Rows are points. The points of each table are mixes of a few directions, plus a little noise. Count the directions of each table, and those that both share. Where both have some left over, give the other angles between the two spaces (their principal angles), to ten degrees, smallest first.

First:
-13  -20  -9
-62  -95  -42
47  72  32
-19  -29  -13
15  23  10
-2  -3  -1
34  53  23
Second (4 x 3):
26  39  17
-58  -89  -39
22  33  14
11  17  7
Directions: first 1, second 1, shared 1

First (7 x 6):
3  60  14  -57  -10  -29
4  65  16  -62  -11  -32
-7  -121  -29  115  20  59
-2  -35  -8  33  6  17
0  8  2  -8  -1  -4
2  45  11  -43  -7  -22
-1  -22  -5  21  4  11
Second, 8 rows:
4  74  18  -70  -12  -36
0  5  1  -5  -1  -3
1  23  6  -22  -4  -11
5  85  21  -81  -14  -42
-5  -97  -23  93  16  47
-3  -62  -15  59  10  31
1  25  6  -24  -4  -12
-3  -52  -13  50  9  26
Directions: first 1, second 1, shared 1

First, 9 rows:
3  10  10  -7  -8  5  8  10  -8  17  -6
9  18  17  -14  -20  10  18  21  -20  41  -14
12  9  3  -11  -29  9  20  19  -26  58  -17
0  46  54  -24  3  14  17  29  -8  5  -8
-18  -66  -68  44  40  -29  -49  -62  47  -90  34
2  2  0  -2  -6  2  4  4  -5  12  -3
2  40  46  -22  -1  13  17  27  -10  12  -9
6  43  48  -26  -12  16  24  34  -19  32  -15
-16  -101  -111  61  33  -39  -60  -82  49  -86  39
Second, 10 rows:
50  0  12  5  -17  36  55  -20  15  -18  12
-56  5  -45  5  4  -121  -71  -34  -105  -29  -30
-35  0  -12  -2  10  -34  -39  7  -20  7  -11
-38  -2  4  -8  18  6  -37  37  25  33  -2
45  1  8  5  -16  25  48  -23  5  -20  9
-53  -2  -1  -9  23  -8  -55  42  18  37  -7
9  -2  15  -4  3  40  14  21  40  18  9
66  -1  26  3  -17  74  76  -8  48  -8  21
52  5  -15  14  -30  -33  49  -70  -62  -61  -2
-41  -3  8  -10  22  16  -39  47  37  42  -1
Directions: first 2, second 2, shared 0; angles 70, 90

First:
-67  -3  4  31  43  -38  74  2  24  20  -30  -14  -48  48  15  121  -25  8
12  22  -1  9  -14  3  -6  -3  -2  5  8  12  1  -12  1  -14  10  -8
71  47  -8  4  -28  47  -58  -58  -26  -64  26  0  13  -35  -31  -42  10  43
25  -51  1  -50  -16  16  -50  31  -13  2  10  -2  48  -21  -3  -99  10  -19
43  -43  -1  -51  -22  28  -65  18  -19  -14  17  -2  52  -29  -11  -112  12  -9
-41  26  3  35  7  -33  54  17  20  45  -11  17  -30  15  22  57  2  -28
-2  4  -2  8  16  5  7  -27  -1  -30  -6  -16  -16  14  -10  44  -14  34
-41  -1  4  16  14  -29  43  21  17  36  -14  5  -21  20  18  46  -5  -21
Second (11 x 18):
3  -24  0  -18  2  4  -13  8  -3  -3  0  -6  13  0  -2  -21  -1  0
-10  9  3  6  -14  -15  11  27  8  40  3  21  4  -8  16  -20  15  -39
8  -7  -2  -5  10  11  -8  -20  -6  -30  -2  -15  -2  6  -11  14  -10  28
18  -35  -3  -25  23  26  -28  -35  -15  -66  -5  -39  7  13  -27  13  -24  60
-2  -11  1  -9  -3  -3  -4  14  1  11  1  3  8  -3  4  -18  3  -13
-5  -65  6  -50  -14  -8  -25  69  1  49  4  11  47  -14  17  -100  15  -59
18  -37  -3  -28  22  25  -29  -33  -14  -62  -5  -38  8  12  -26  8  -23  58
8  -74  2  -55  5  11  -38  28  -9  -8  -1  -19  40  -1  -6  -67  -6  -3
5  47  -5  36  13  8  16  -55  -1  -41  -3  -11  -35  11  -14  76  -13  48
-35  102  4  76  -41  -51  69  42  30  114  9  75  -34  -21  46  19  42  -98
-7  97  -4  73  -2  -10  48  -49  11  -4  0  16  -55  5  2  98  1  19
Directions: first 3, second 2, shared 2

First (8 x 32):
27  -24  6  -42  -18  -37  -21  3  24  -29  -11  9  17  11  20  27  -6  -10  40  -23  1  -14  30  62  -1  23  18  18  8  21  -12  7
35  21  25  46  0  9  40  18  -32  -12  -26  -7  -2  8  -12  -19  0  29  -37  45  -36  -14  18  -30  -10  10  29  11  -10  16  12  -44
-35  -25  -62  -58  6  30  -66  -1  5  14  11  -42  24  -48  -20  28  -13  43  20  -22  3  42  29  -9  6  -7  -78  -1  73  16  6  43
-7  4  33  52  -2  -23  52  -30  4  9  6  74  -29  30  6  -29  8  -95  2  -2  42  -44  -70  -5  23  -11  4  -36  -98  -47  -19  7
9  -12  -28  -22  3  29  -32  14  -19  -7  -18  -43  19  -31  -21  18  -28  73  5  18  -28  15  55  -33  -15  17  -34  17  51  29  8  10
25  0  -2  -23  -17  -24  0  17  8  -17  -11  -9  32  -3  0  5  38  -9  -17  -9  -26  13  23  70  24  -4  7  9  42  46  16  -42
6  15  45  17  0  -28  23  -5  21  -5  15  25  -30  46  39  -7  0  -29  12  -10  18  -22  -30  18  -25  5  82  10  -51  -33  -15  -5
-60  21  -17  31  27  43  3  -16  -10  48  35  -6  -30  -13  -12  -24  1  -1  -25  2  26  24  -55  -72  -3  -34  -28  -27  -14  -49  4  25
Second, 9 rows:
22  -6  8  13  -5  -20  28  -6  -10  -25  -32  39  16  -8  -23  -13  10  -45  -12  14  -9  -28  -3  33  30  7  -35  -19  -33  30  -6  -19
-10  18  -12  -14  1  4  -8  -16  -22  -51  -15  -38  19  -7  8  -33  -15  -32  -46  23  7  50  -25  -29  6  31  -38  9  25  8  -13  21
55  27  54  11  -13  17  55  -12  -32  -7  -6  18  -30  38  -10  64  30  -23  82  -56  10  -33  -33  -48  -20  -13  27  19  11  19  -20  -9
2  -10  8  -42  31  18  -29  6  57  52  35  13  -31  16  -27  56  59  32  73  -55  -5  -20  24  16  -29  -50  49  22  31  8  31  -25
-29  -22  -27  8  -21  -9  -42  12  19  19  25  -39  7  10  53  -35  -45  34  -39  37  17  32  23  -18  0  20  33  10  5  -64  16  25
10  -2  11  -43  -7  -56  -3  0  31  -40  -10  24  25  4  18  2  27  -55  0  -29  -5  -2  -4  121  17  8  13  -2  -5  40  -16  -18
-35  -8  -19  -7  16  5  -27  19  23  44  26  -5  -9  -18  6  7  -7  58  1  -9  -10  1  22  30  -18  -22  21  -10  -1  -14  9  2
-29  -33  -44  6  6  -5  -39  1  21  2  -7  -8  25  -23  -8  -65  -23  0  -73  71  -3  19  31  -3  32  17  -38  -12  -16  -23  31  3
13  35  20  67  -7  47  64  -3  -87  7  -16  -4  -23  -11  -16  18  -37  32  14  4  -1  -19  -34  -104  -18  1  -32  -18  -17  -5  -31  20
Directions: first 5, second 6, shared 2; angles 40, 90, 90

First, 10 rows:
-16  -30  20  18  61  -32  -11  8  18  10  -13  -22  -39  -93  11  4  -31  4  1  -59  -75  -11  -19  32  18  -3  5  18  -42  13  75  31
1  55  16  -39  -82  58  3  -50  -35  -19  16  -43  56  74  -12  21  13  22  -9  59  71  26  42  -31  6  36  -6  -43  34  -34  -69  -29
-23  20  10  -62  18  -9  8  -11  -15  45  -7  27  48  28  1  27  -2  8  25  2  68  -28  19  27  -3  -54  -6  -67  -2  -12  10  -16
2  29  21  -17  -59  46  -12  -28  -25  -22  27  -22  16  30  0  7  9  12  -4  25  19  12  17  -39  -1  34  -10  -17  18  1  -30  -9
22  23  41  12  -121  93  -48  -38  -41  -67  78  -15  -18  27  20  -6  25  4  6  20  -17  19  4  -117  -14  81  -29  11  26  57  -39  9
-7  -12  -13  -2  47  -37  17  12  15  25  -28  4  4  -16  -5  4  -11  -3  2  -13  2  -7  -1  44  6  -31  11  -4  -14  -17  18  1
16  -41  -37  69  52  -49  17  42  44  -11  -33  -15  -55  -53  -11  -32  -11  -15  -33  -16  -77  17  -32  37  8  11  22  77  -13  -14  17  17
47  -73  -65  60  55  -55  27  20  50  -6  -70  31  2  13  13  -1  -2  -44  45  -43  10  20  -12  37  6  -25  34  27  -29  2  -43  18
-28  23  -1  -32  25  -18  11  22  -6  36  5  24  5  6  -18  -6  4  9  -20  22  18  -25  -2  27  -10  -39  -7  -14  12  -16  28  -20
-12  8  9  -5  2  0  -15  22  -7  9  29  29  -25  -12  0  -17  9  1  -13  2  -21  -23  -14  -14  -18  -11  -15  11  8  23  32  -1
Second:
-27  -48  -106  60  100  -16  -9  33  -17  50  -73  -7  13  76  5  18  4  -40  -25  46  25  31  24  56  -43  -52  -39  27  53  -58  -21  -25
5  30  34  -2  -21  -12  22  3  23  -30  36  23  -31  -42  -11  -14  -27  -5  0  -10  -4  -40  6  -19  -1  13  17  -15  -63  40  16  26
-27  -65  2  -19  30  -15  -9  -14  -1  5  4  21  -2  -5  38  14  -6  -10  22  -26  3  0  -19  32  12  -17  4  -12  -8  -20  44  5
18  37  1  6  -45  10  5  18  8  -13  19  8  -23  -20  -19  -31  5  11  -27  6  -22  -19  9  -42  -3  22  -17  32  -8  43  0  9
-34  -37  48  -25  11  -27  28  -38  12  -35  30  11  5  2  13  15  -16  9  42  -43  22  -1  -40  30  19  11  30  -54  -33  -23  33  -4
15  70  22  14  -67  6  37  5  16  -47  32  -6  -15  5  -52  -42  6  32  -26  1  -5  -13  -9  -52  -3  50  -8  14  -10  40  -21  -8
-14  -37  -55  21  67  3  -18  1  -28  46  -65  -35  49  72  7  34  19  -12  5  29  28  55  5  49  -16  -33  -9  -3  75  -74  -41  -36
14  25  46  -27  -70  10  5  -8  12  -33  47  14  -23  -42  -5  -29  5  28  -4  -27  -27  -23  -16  -45  20  37  2  11  -25  47  25  13
21  29  72  -43  -42  8  -2  -26  7  -20  35  -5  5  -50  5  11  -10  12  31  -25  -4  -15  -7  -16  28  18  43  -39  -37  20  -1  18
35  30  -5  -11  -72  37  -30  17  -9  7  11  -3  -14  -24  -3  -36  34  26  -35  4  -44  -1  7  -60  10  24  -32  63  33  45  2  3
-3  -34  -55  25  108  -6  -31  12  -22  70  -74  -22  36  30  26  59  -17  -55  17  43  32  25  43  70  -26  -70  13  -25  25  -63  -38  -2
Directions: first 5, second 5, shared 0; angles 30, 30, 40, 90, 90

First (10 x 32):
19  13  -28  -20  -13  -13  -15  5  11  35  -3  21  34  -1  14  19  -1  14  5  1  -5  61  -15  -30  63  5  -5  15  25  35  1  6
23  18  -33  -29  -11  -15  -25  7  19  42  5  22  45  -6  18  28  -2  12  3  -4  -2  72  -17  -34  71  8  -3  24  30  43  5  5
-16  1  58  -25  59  21  -45  -9  35  -52  73  -45  -32  -34  -9  15  -13  -56  -21  -35  35  -99  30  61  -121  2  23  7  -51  -51  31  -27
0  -3  -9  10  -12  -3  14  2  -10  6  -17  8  1  8  -1  -8  3  11  5  10  -8  13  -5  -9  17  -2  -4  -5  7  6  -8  5
-20  -20  13  43  -10  9  46  -3  -34  -27  -33  -8  -38  19  -17  -36  7  9  3  16  -10  -42  8  15  -33  -10  -4  -28  -13  -28  -19  4
-16  -10  24  15  11  11  12  -4  -9  -30  5  -18  -30  2  -12  -16  1  -12  -4  -1  4  -53  13  28  -56  -4  4  -13  -22  -30  0  -5
-6  -11  -7  30  -20  0  37  1  -28  -1  -37  7  -12  19  -6  -25  7  18  8  18  -15  2  -5  -5  13  -6  -8  -17  7  -2  -18  8
-16  -1  52  -19  52  20  -36  -9  28  -50  62  -40  -31  -28  -9  10  -11  -49  -19  -29  32  -90  27  54  -111  1  19  3  -46  -47  27  -23
23  14  -42  -17  -25  -19  -8  7  6  49  -16  30  45  5  17  19  1  25  9  8  -12  85  -22  -45  92  5  -9  17  37  48  -6  12
9  1  -30  11  -29  -10  22  4  -16  28  -35  23  19  16  5  -6  6  28  11  17  -18  53  -15  -32  62  0  -11  -3  26  26  -15  13
Second (8 x 32):
11  -43  48  7  -9  19  29  -6  2  -50  19  -13  -42  -7  45  2  47  30  53  5  14  -41  2  -11  -60  -37  10  -20  -21  -5  -11  -17
14  21  -11  -37  3  -11  -20  -7  9  4  2  -20  29  -8  -13  10  34  31  57  -5  36  17  0  6  46  24  37  27  50  10  11  63
6  14  -48  7  -8  -11  -12  12  -12  46  -30  25  37  9  -4  14  -37  -37  -68  -4  -38  48  -3  -20  41  20  -26  -9  2  21  -1  -16
-10  -18  -9  27  0  -1  -5  20  -13  23  5  32  -18  7  5  13  -50  -51  -84  12  -47  23  -10  -18  1  -19  -44  -26  -38  12  -14  -74
24  -22  9  -19  -8  0  0  1  -4  -18  5  -16  -2  -7  23  23  48  22  48  3  18  5  -2  -16  10  -5  24  -8  21  17  -5  21
13  -11  18  18  -26  20  43  -17  19  -18  -11  12  2  1  63  -20  20  34  25  -14  -8  -21  6  -23  -64  -24  -15  -5  -32  -2  1  -19
-15  2  12  -3  19  0  2  -8  -27  -39  -15  -51  -18  3  -55  -18  30  2  36  1  34  -60  21  52  -19  29  45  -5  26  -39  4  66
-44  56  -19  0  30  -17  -38  5  25  51  25  31  12  1  -64  -23  -91  -32  -66  3  -8  30  -15  31  44  13  -32  46  -7  -14  15  -24
Directions: first 2, second 5, shared 1; angles 60

First, 10 rows:
-25  -40  27  -15  31  16  0  33  17  2  -22  -52  -37  11  11  45  9  -29  33  -34  37  -18  -2  15  -6  -27  31  -3  -63  0  1  -30
-24  -40  27  -15  31  16  -1  32  17  2  -22  -52  -37  11  11  45  9  -29  33  -34  37  -18  -2  15  -5  -27  31  -3  -63  0  1  -30
-18  -31  21  -12  24  13  -1  24  14  1  -16  -40  -28  8  9  35  7  -22  26  -26  28  -14  -2  12  -4  -21  24  -2  -48  0  0  -23
17  29  -19  11  -23  -12  0  -23  -12  -1  15  37  27  -8  -8  -33  -6  21  -23  24  -27  13  1  -11  4  19  -22  2  45  0  0  22
19  32  -21  12  -24  -13  0  -25  -14  -2  17  41  29  -9  -9  -35  -7  23  -26  27  -29  14  2  -12  5  21  -24  2  50  0  0  23
-18  -30  20  -11  23  12  0  24  13  1  -16  -39  -27  8  9  33  7  -21  25  -25  27  -13  -2  11  -4  -20  22  -2  -47  0  1  -22
45  74  -50  28  -58  -30  1  -59  -32  -3  40  95  68  -20  -21  -84  -17  54  -60  63  -68  33  4  -27  10  50  -57  6  116  0  -1  55
23  38  -25  14  -29  -15  1  -30  -16  -2  20  48  34  -10  -10  -42  -8  27  -31  31  -34  17  2  -14  5  25  -28  3  58  0  -1  28
-47  -77  52  -30  60  31  -1  62  33  3  -41  -99  -71  21  22  87  17  -56  63  -65  70  -35  -5  29  -11  -52  59  -6  -121  0  1  -57
28  47  -32  18  -36  -19  1  -38  -20  -2  25  61  43  -13  -13  -53  -10  34  -38  40  -43  21  3  -17  7  31  -35  4  74  0  -1  35
Second (11 x 32):
-7  15  16  -37  29  20  -3  -23  -12  4  22  -17  22  29  26  -20  -11  9  -15  20  5  -28  -45  -22  -6  -12  18  6  2  -14  -8  45
6  11  -15  47  -40  -6  -19  30  -1  -27  -18  36  -25  -34  -23  17  -1  14  -7  -39  -19  59  60  31  22  13  -20  -11  35  10  7  -42
-1  26  9  -27  17  -10  6  12  -12  -25  22  -19  31  -2  14  -19  10  0  -30  25  -16  -31  -27  -29  11  -20  29  -1  -8  -13  -1  41
35  20  -33  41  -48  -51  3  54  7  -46  -6  51  -1  -59  -36  6  20  12  -22  -13  -18  41  48  13  30  -2  -10  -14  -1  25  22  -44
-31  13  57  -75  56  56  -1  -11  -29  2  5  -24  22  73  52  -4  -21  18  -20  -22  31  -19  -95  -16  -15  -22  23  -9  2  -13  17  26
0  -15  -28  83  -56  -51  2  59  17  -29  -33  0  -33  -82  -52  33  34  -32  9  -15  -48  34  113  30  27  16  -14  -9  4  7  -5  -51
-15  -25  3  32  -19  -36  23  58  8  -19  -36  -22  -17  -43  -28  36  37  -41  10  -13  -22  0  50  13  11  -2  2  -14  -27  5  10  -45
-23  -35  11  -9  29  77  -29  -103  7  85  6  -15  -31  70  27  -7  -50  7  53  -1  35  -3  -20  15  -42  32  -27  28  35  -18  -37  28
23  -15  -26  38  -39  -56  24  53  17  -23  -24  27  -8  -53  -40  22  32  -17  6  -8  -5  18  44  14  14  0  -12  -12  -34  26  23  -59
17  -31  -6  -42  31  41  0  -95  14  78  21  18  0  70  24  -24  -39  19  45  23  67  -24  -70  -7  -48  13  -24  26  -15  9  -7  18
-5  35  14  -50  39  18  -6  -34  -15  -3  43  -30  40  30  36  -40  -12  12  -29  44  -9  -50  -58  -42  -1  -18  36  12  6  -26  -19  83
Directions: first 1, second 5, shared 0; angles 30
